Each row is a point. The points of each table are mixes of a few directions, plus a little noise. How many directions does each table use, and how many do they share? Where both have some left over, give the other angles between the two spaces (their principal angles), to ten degrees, smallest first.

First, 5 rows:
[[ 40 -25]
 [-28  17]
 [ 28 -17]
 [ 20 -12]
 [-59  37]]
Second:
[[-13  26]
 [-11  20]
 [  2   0]
 [-11  18]
 [-11  21]
 [ -7  12]
 [ 49 -95]]
Directions: first 1, second 1, shared 0; angles 30

First:
[[  1   0   0]
 [ 10 -95 -34]
 [ 38 -54  17]
 [-22  74  10]
 [-26  75   6]]
Second (6 x 3):
[[-13  15 -17]
 [ 39 -25 -80]
 [-33  21  68]
 [ -2  -5  43]
 [ 64 -55 -44]
 [-55  49  31]]
Directions: first 2, second 2, shared 1; angles 50

First:
[[-24  30  31  -8]
 [ 42  66 -84 -74]
 [  7 -16  -8   8]
 [  0   1  -1  -1]
 [-26 -81  61  76]]
Second, 5 rows:
[[-55  55  76  -8]
 [ 44 -49 -60  10]
 [-18  -6  30  15]
 [ 60 -20 -93 -21]
 [-32  19  46   5]]
Directions: first 2, second 2, shared 2

First (8 x 6):
[[ 44   8 -15 -34  14 -19]
 [ 30  -9  -2 -55  14 -13]
 [  9  10  -8  11   1  -4]
 [-75   4  15  95 -29  32]
 [ 34   0  -8 -40  13 -14]
 [-16  24 -10  71 -13   6]
 [ 20  12 -12   3   4  -9]
 [-47 -49  39 -52  -2  22]]
Second:
[[-64   4  33 -26  49   7]
 [-25   1  12  -9  18   3]
 [ 60  -4 -30  24 -45  -7]
 [-59   3  30 -23  45   6]
 [ 19  -1  -9   7 -14  -2]
 [ 69  -3 -35  27 -51  -8]]
Directions: first 2, second 1, shared 0; angles 50

First, 7 rows:
[[ -4   7  10  30 -46  16]
 [  7 -14 -22 -63  95 -33]
 [  2  -3  -6 -16  24  -8]
 [  0   0   0   0   0   0]
 [  1  -2  -3  -7  11  -4]
 [ -1   2   3   8 -11   4]
 [ -6  11  17  48 -73  25]]
Second:
[[-13  -4  -7  18 -58  46]
 [-20  38  17   4  65 -36]
 [  4  -9 -12 -30  40 -10]
 [  2 -11  -2  14 -52  27]
 [  6   0  -1 -18  38 -24]
 [ 19 -13   4  10 -34  -3]]
Directions: first 1, second 3, shared 1

First, 9 rows:
[[-21 -21  47   5   0  21  23 -44]
 [ 11   9 -20  -6   1 -11  -8  17]
 [ 41  27 -58 -30   5 -42 -17  48]
 [-54   8 -21  95 -24  63 -53  54]
 [ 35  -7  18 -62  17 -40  36 -38]
 [ 51  16 -32 -60  15 -56   9  12]
 [-15 -21  46  -2   3  14  24 -46]
 [-28 -10  21  30  -8  30  -2 -10]
 [-19  -1   2  29  -8  22 -11   8]]
Second, 8 rows:
[[-19  74   7 -25 -41  -2 -17 -33]
 [ 85  -9 -12 -44 -31 -34   2 -12]
 [-72  30  -7  39  16  27 -17  25]
 [-32  24 -13   7  15   1  -9  18]
 [-63 -10  -7  33  53  15   5  36]
 [ 18 -82  13  42  15  25  11  13]
 [ 12   1  19 -32  -1 -15  20 -33]
 [ 71 -31   1 -21 -26 -16   7 -15]]
Directions: first 2, second 4, shared 2

First:
[[-12   8   1  -7   6  -8  -7  13 -13]
 [  2  -1   0   1  -1   1   2  -2   2]
 [ 51 -32  -2  30 -23  34  31 -56  58]
 [-54  35   3 -31  26 -37 -33  60 -64]
 [ 27 -17  -2  16 -12  18  16 -30  31]
 [ 26 -16  -1  15 -12  18  16 -29  30]
 [-68  43   4 -39  32 -47 -42  76 -79]
 [ 53 -33  -2  31 -25  36  33 -60  62]
 [  6  -4   0   4  -3   4   3  -7   7]
 [-30  19   1 -18  14 -21 -18  33 -36]]
Second (10 x 9):
[[ -3  43 -29   5  48  -3 -13  74 -11]
 [  9 -43  29 -12  -4  -7  70 -93  49]
 [ 10  -4 -25  22 -10   6 -23  35 -35]
 [ 12  12 -31  23  -5  12 -39  53 -35]
 [-18  45   1 -12   6   5 -51  53 -13]
 [ -9  26  22 -23  20   1   7  -6  39]
 [ 35  20 -10  21  -5  40 -17  10  44]
 [ -4 -41  -5   6 -14 -20  23 -24 -30]
 [-21 -62  39 -19 -40 -24  35 -95  -8]
 [ -9  -2   9  -8   3  -9   9 -11  -1]]
Directions: first 1, second 4, shared 1

First, 10 rows:
[[ -5   3   0 -12   9   7  -3   2   3  11   0]
 [-42  27  -3 -95  61  53 -29   6  21  93   3]
 [  7  -5   0  13 -10  -8   3  -1  -3 -14  -1]
 [ 20 -13   0  47 -29 -26  14  -3 -11 -46  -2]
 [-35  23  -2 -80  50  45 -24   6  17  77   3]
 [ 23 -15   1  52 -33 -30  15  -3 -11 -51  -2]
 [ 21 -13   1  47 -29 -26  14  -4 -10 -46  -1]
 [  8  -6   0  17 -11 -10   5  -1  -4 -17   0]
 [ -1   0   0   0  -1   0   1   0   0  -1   1]
 [  4  -2   1  10  -6  -5   3  -1  -1  -8   0]]
Second, 8 rows:
[[ 38 -20  -6 -35  13  -2  14 -32  -8 -33  70]
 [  1  -2 -22  35  52 -21 -20  25 -17  -1  -3]
 [ 14  10  -3  29  -4  -1 -27 -19  30   7  27]
 [ -7  11  17  -5 -43  17   2 -17  25  12 -10]
 [  4   0   4  -6  -9   3   2 -10   7  -1   9]
 [-42  18  12  17 -20   7   0  33   2  28 -78]
 [ 12 -34 -21 -37  65 -22  29  25 -65 -38  19]
 [-19  17  19   4 -50  18  -1  -7  29  24 -34]]
Directions: first 1, second 3, shared 0; angles 80
